Each row is a point. Each copy is the shape, with its points in the same order, turned, moved and blurred by noise. Some copies are also mirrored. Which?

Shape, 9 rows:
[[ 35  47  20]
 [-19 -61  38]
 [  5  33 -43]
 [  4 -42   0]
 [ 50  61   2]
 [ 50  -2  61]
 [ 43  -8 -48]
 [ 36 -68  -6]
 [-73 -13  61]]
Copy 1:
[[ -6 -68  14]
 [-33  44  -6]
 [ 41 -71 -27]
 [ 14   5  -8]
 [ 16 -95  20]
 [-25 -42  59]
 [ 73 -39  12]
 [ 42  35  14]
 [-81  -7 -46]]
Copy 1 is: mirrored
Copy 2:
[[ 52  35  16]
 [-67  -2  17]
 [ 43  -9 -34]
 [-22 -31  13]
 [ 73  36  20]
 [ 11  26  71]
 [ 45 -46   2]
 [-23 -53  37]
 [-73  59 -11]]
Copy 2 is: only turned
Copy 3:
[[ 60  13  23]
 [-48  15 -53]
 [ 11  21  69]
 [-39   3  -7]
 [ 58 -12  46]
 [ 44 -13 -33]
 [-19 -29  49]
 [-58 -35  -4]
 [-16  91 -51]]
Copy 3 is: mirrored
Copy 4:
[[ 70 -32 -21]
 [ -7  45  37]
 [  5 -61 -32]
 [ -5  -1  30]
 [ 76 -58 -23]
 [ 79   6  31]
 [  5 -73  25]
 [ -3 -15  70]
 [ -1  76 -34]]
Copy 4 is: only turned

Shape:
[[-14 -27   7  -4  39  44]
 [-16  30  52 -32  33   1]
 [ -2 -45 -21   7 -22  -7]
 [-26 -21   1  28 -49  -9]
 [ 24 -46  21 -16 -18 -12]
 [ -8 -56  -5   8 -28 -33]
 [ -5  22  -3   4  44  36]
 [ 15   7   8 -42  25  54]
 [-54  12  51 -63  18  15]
 [ 10  -4 -14 -34  19  -3]]
Copy 1 (10 x 6):
[[-15  48  -8  10 -24  38]
 [  0  20  53  70   4  34]
 [ -2 -25  -6 -33 -17  15]
 [ 14 -22  33 -42 -21  11]
 [-15 -30  13 -13  12  40]
 [-18 -44  11 -36 -21  24]
 [ -2  42  -1  40  -7  -6]
 [ 14  28 -23  44  25  40]
 [ 29  15  42  63 -16  70]
 [ -9 -19 -14  34  -4  18]]
Copy 1 is: mirrored
Copy 2, 10 rows:
[[ -6 -49   2 -12  30  12]
 [ 28 -46 -32 -12 -43  15]
 [-35  25  18  19  18   2]
 [-26  28  19  12 -10 -42]
 [-19   1  21  48 -14  27]
 [-49  28  16  26  -6   5]
 [ 32 -37   6 -39  17   7]
 [ 47 -48 -10  16  22  20]
 [  9 -46 -73  11 -26  -6]
 [ 17   3 -11   6   9  36]]
Copy 2 is: mirrored
Copy 3:
[[ 22 -30  32   6   1  57]
 [-20  17  13 -41   5  75]
 [ 10  -2  23  41   9 -14]
 [-11  11  -3  37 -32 -20]
 [ 19  43  25  34  18  15]
 [ -8  20  35  51   6 -15]
 [ 19 -36  17 -43  -3  44]
 [ 39 -15  -8 -18  28  66]
 [-45  -1 -13  -6  16  95]
 [  8  -3  17 -12  42  20]]
Copy 3 is: mirrored
